Rows are points. Examples show where two turns around zero, p and q, send a point. Write where each new point lands after one turn and then the other. Backwards means that the second turn is done in reverse. Each puzzle has new turns, and all numbers are rounded.
(in the rows, 100 means zero)

Turn p:
130; 114 -> 73; 118
82; 81 -> 126; 94
124; 106 -> 82; 117
74; 126 -> 91; 64
89; 73 -> 129; 105
Turn q:
132; 78 -> 136; 86
107; 136 -> 99; 137
86; 87 -> 89; 84
88; 76 -> 94; 74
86; 122 -> 81; 118
Where do these land?
q, then p backwards: 116; 63 -> 60; 96
p, then q: 82; 112 -> 104; 79
p, then q: 102; 125 -> 81; 84

Turn p:
117; 78; 120; 83 -> 134; 103; 104; 116
122; 128; 94; 101 -> 78; 104; 89; 126
117; 79; 79; 102 -> 108; 68; 97; 107
100; 90; 117; 108 -> 109; 105; 119; 101
102; 93; 104; 112 -> 100; 95; 114; 101
118; 117; 116; 94 -> 97; 117; 99; 125
24; 114; 71; 100 -> 74; 109; 80; 25
Turn q:
84; 118; 119; 106 -> 111; 82; 103; 123
84; 121; 118; 121 -> 105; 69; 107; 121
84; 86; 70; 125 -> 83; 97; 138; 84
111; 104; 117; 132 -> 97; 64; 94; 91
107; 54; 79; 90 -> 104; 129; 110; 59
121; 119; 96; 55 -> 93; 135; 65; 120
110; 98; 101; 72 -> 106; 123; 82; 103
Where do these land?
q, then p backwards: 112; 98; 129; 102 -> 102; 84; 83; 79
p, then q: 100; 81; 99; 113 -> 117; 100; 89; 88
p, then q: 118; 76; 93; 111 -> 113; 92; 95; 72
q, then p: 114; 132; 88; 36 -> 27; 93; 95; 92
q, then p backwards: 71; 90; 98; 119 -> 102; 76; 112; 124
p, then q: 85; 123; 93; 119 -> 117; 107; 118; 123

Turn p:
126; 78; 78; 127; 96; 90 -> 97; 72; 98; 85; 70; 124
97; 102; 141; 99; 124; 110 -> 78; 94; 116; 118; 113; 67
84; 121; 145; 87; 85; 104 -> 88; 109; 85; 132; 135; 81
101; 128; 93; 107; 127; 73 -> 122; 77; 109; 77; 121; 85
78; 95; 87; 74; 117; 70 -> 108; 119; 90; 61; 107; 79
77; 91; 76; 113; 80; 116 -> 94; 121; 106; 95; 101; 138
138; 84; 80; 93; 72; 137 -> 113; 107; 97; 133; 52; 126
Turn q:
88; 83; 125; 93; 110; 87 -> 71; 100; 104; 111; 119; 104
121; 94; 91; 80; 79; 74 -> 90; 121; 118; 111; 75; 79
123; 123; 87; 104; 112; 90 -> 105; 118; 84; 77; 88; 86
49; 92; 136; 68; 94; 105 -> 90; 107; 133; 127; 145; 133
101; 68; 83; 147; 92; 120 -> 105; 48; 78; 110; 75; 106
105; 73; 82; 80; 115; 77 -> 67; 98; 124; 85; 83; 94
134; 133; 92; 97; 116; 130 -> 135; 105; 87; 67; 110; 71
110; 82; 109; 123; 86; 98 -> 94; 83; 85; 122; 90; 91
70; 152; 96; 108; 95; 119 -> 143; 122; 86; 92; 115; 136
Where do these land?
p, then q: 71; 80; 75; 136; 126; 113 -> 108; 104; 122; 117; 156; 103
p, then q: 112; 89; 114; 83; 128; 117 -> 84; 122; 86; 129; 94; 106
p, then q: 117; 131; 114; 88; 75; 114 -> 101; 82; 63; 88; 77; 91
p, then q: 102; 83; 106; 119; 121; 89 -> 83; 98; 122; 116; 110; 111
q, then p: 88; 100; 115; 96; 56; 119 -> 86; 56; 114; 113; 92; 111
q, then p: 103; 91; 110; 73; 130; 114 -> 90; 108; 104; 87; 105; 60
q, then p backwards: 114; 96; 74; 105; 77; 106 -> 132; 95; 87; 89; 111; 107
p, then q backwards: 93; 131; 93; 100; 86; 28 -> 109; 127; 113; 134; 147; 146

Turn p:
72; 67; 87; 79; 91; 87; 91; 122 -> 113; 87; 122; 97; 119; 114; 72; 134
101; 75; 82; 89; 95; 77; 116; 86 -> 111; 88; 93; 78; 87; 121; 75; 105
76; 143; 139; 158; 72; 88; 74; 112 -> 32; 113; 90; 153; 92; 76; 112; 122
77; 112; 81; 114; 119; 98; 90; 119 -> 91; 73; 101; 102; 116; 93; 122; 121
131; 125; 83; 91; 99; 120; 111; 115 -> 107; 116; 107; 70; 97; 72; 124; 90
75; 104; 88; 74; 105; 99; 86; 86 -> 111; 100; 81; 97; 133; 113; 96; 111
151; 95; 86; 96; 108; 152; 108; 70 -> 123; 105; 97; 76; 100; 74; 103; 31
72; 85; 131; 100; 97; 92; 122; 85 -> 117; 102; 85; 135; 82; 115; 82; 111
144; 94; 123; 101; 114; 87; 104; 105 -> 94; 115; 124; 94; 72; 121; 115; 75
Turn q:
91; 98; 88; 128; 107; 99; 81; 87 -> 100; 104; 120; 101; 112; 113; 85; 75
101; 72; 135; 60; 128; 60; 126; 95 -> 101; 70; 52; 143; 63; 81; 99; 99
100; 85; 87; 131; 64; 102; 116; 91 -> 101; 88; 90; 71; 142; 101; 93; 89
102; 147; 70; 65; 117; 94; 88; 106 -> 86; 139; 116; 96; 62; 92; 77; 129
108; 73; 95; 84; 88; 108; 73; 80 -> 123; 120; 79; 109; 109; 130; 99; 95
128; 104; 108; 119; 74; 118; 125; 78 -> 111; 103; 84; 60; 116; 83; 121; 81
79; 110; 75; 136; 117; 104; 91; 153 -> 58; 93; 153; 114; 126; 101; 98; 115
120; 143; 116; 99; 95; 85; 88; 130 -> 65; 99; 113; 77; 66; 110; 119; 114
71; 94; 135; 63; 111; 101; 103; 96 -> 133; 76; 94; 125; 70; 98; 103; 119
102; 75; 90; 115; 100; 128; 108; 85 -> 120; 110; 99; 105; 134; 91; 107; 85
Where do these land?
p, then q: 96; 106; 68; 52; 99; 89; 102; 125 -> 85; 117; 92; 121; 71; 87; 130; 134
p, then q: 112; 107; 161; 86; 77; 114; 66; 85 -> 107; 101; 157; 67; 76; 92; 90; 67
q, then p: 114; 87; 89; 92; 102; 76; 99; 127 -> 100; 72; 95; 110; 113; 83; 101; 123
q, then p backwards: 97; 78; 95; 142; 83; 126; 113; 75 -> 108; 93; 75; 74; 119; 139; 74; 89
q, then p: 104; 95; 87; 78; 119; 80; 108; 87 -> 66; 91; 91; 89; 110; 93; 94; 108
q, then p: 104; 98; 86; 84; 131; 110; 115; 122 -> 75; 90; 98; 111; 79; 99; 113; 127
q, then p backwards: 102; 103; 84; 154; 119; 121; 88; 72 -> 142; 81; 108; 85; 104; 137; 67; 100
p, then q: 92; 108; 90; 147; 72; 109; 102; 88 -> 91; 82; 98; 107; 113; 127; 54; 97
q, then p: 109; 127; 155; 93; 75; 97; 102; 92 -> 134; 123; 109; 73; 87; 91; 58; 102
p, then q: 70; 90; 85; 72; 124; 78; 104; 126 -> 86; 106; 98; 124; 112; 89; 148; 119

Turn p:
96; 68; 86; 99; 136; 124; 127; 104; 72 -> 81; 120; 86; 101; 55; 126; 116; 76; 115
90; 101; 133; 109; 96; 112; 120; 119; 104 -> 86; 112; 99; 127; 122; 97; 121; 93; 114
94; 109; 59; 50; 66; 126; 96; 96; 81 -> 83; 111; 116; 94; 91; 149; 66; 134; 68
127; 140; 78; 94; 87; 106; 99; 65; 80 -> 86; 58; 109; 75; 91; 114; 105; 136; 81
75; 104; 114; 128; 122; 58; 96; 127; 100 -> 124; 131; 80; 90; 110; 60; 120; 102; 121
79; 94; 84; 122; 112; 123; 66; 112; 120 -> 111; 116; 101; 67; 124; 111; 93; 64; 101
95; 86; 105; 123; 78; 92; 111; 105; 139 -> 101; 106; 108; 116; 120; 70; 102; 73; 75
93; 71; 131; 102; 72; 72; 108; 75; 93 -> 136; 91; 95; 146; 93; 91; 113; 104; 82
124; 105; 122; 80; 107; 118; 82; 80; 105 -> 100; 61; 102; 109; 106; 117; 82; 99; 119
90; 110; 104; 120; 142; 70; 121; 93; 134 -> 91; 96; 56; 89; 101; 51; 105; 82; 106
136; 114; 83; 74; 82; 99; 75; 125; 73 -> 101; 100; 146; 85; 89; 112; 78; 137; 116
Turn q:
80; 100; 90; 128; 85; 125; 87; 105; 95 -> 123; 91; 112; 84; 88; 130; 103; 83; 93
83; 93; 63; 89; 134; 114; 81; 95; 98 -> 86; 103; 127; 116; 123; 115; 117; 81; 68
85; 112; 106; 128; 112; 92; 84; 122; 82 -> 128; 114; 96; 107; 101; 108; 111; 67; 113
64; 87; 99; 51; 95; 89; 121; 91; 113 -> 99; 107; 113; 103; 144; 98; 71; 140; 87
131; 122; 83; 89; 106; 116; 128; 104; 146 -> 57; 69; 95; 112; 86; 88; 60; 90; 91
131; 102; 114; 100; 74; 89; 124; 125; 73 -> 104; 82; 56; 106; 93; 102; 107; 117; 135
79; 87; 114; 97; 124; 127; 51; 105; 105 -> 122; 121; 103; 90; 103; 97; 115; 78; 47
110; 98; 111; 112; 109; 137; 97; 88; 90 -> 85; 108; 87; 76; 84; 117; 111; 88; 84
84; 52; 67; 89; 133; 113; 82; 91; 143 -> 85; 77; 144; 86; 134; 78; 108; 85; 50
109; 110; 129; 104; 87; 53; 140; 86; 87 -> 94; 119; 88; 96; 102; 80; 88; 126; 160
114; 124; 120; 126; 63; 72; 91; 113; 72 -> 135; 106; 82; 112; 65; 101; 110; 107; 143
130; 113; 104; 86; 78; 73; 112; 75; 97 -> 82; 103; 99; 114; 78; 84; 99; 137; 125
Where do these land?
q, then p backwards: 116; 110; 84; 88; 84; 77; 107; 84; 132 -> 140; 105; 104; 77; 90; 83; 113; 109; 106
q, then p backwards: 123; 85; 83; 69; 90; 127; 99; 104; 115 -> 108; 123; 91; 91; 82; 101; 123; 62; 107
q, then p: 126; 155; 98; 139; 115; 104; 110; 52; 81 -> 90; 94; 88; 112; 169; 112; 102; 109; 47
p, then q: 100; 104; 88; 99; 88; 86; 87; 65; 71 -> 99; 69; 67; 100; 102; 110; 119; 114; 99
p, then q: 104; 77; 109; 133; 106; 109; 117; 135; 79 -> 85; 113; 101; 84; 85; 98; 54; 108; 127
p, then q: 94; 93; 115; 132; 78; 101; 83; 113; 135 -> 70; 138; 100; 97; 102; 76; 116; 91; 115
q, then p: 85; 67; 131; 102; 122; 70; 64; 129; 122 -> 109; 68; 92; 95; 54; 59; 101; 131; 117
p, then q backwards: 85; 91; 60; 70; 125; 112; 109; 109; 118 -> 101; 133; 129; 101; 114; 132; 122; 86; 114
p, then q: 95; 114; 97; 72; 98; 98; 84; 120; 68 -> 113; 85; 75; 114; 90; 99; 78; 81; 77
p, then q: 73; 104; 136; 97; 93; 115; 140; 89; 79 -> 90; 78; 110; 82; 111; 135; 87; 63; 124
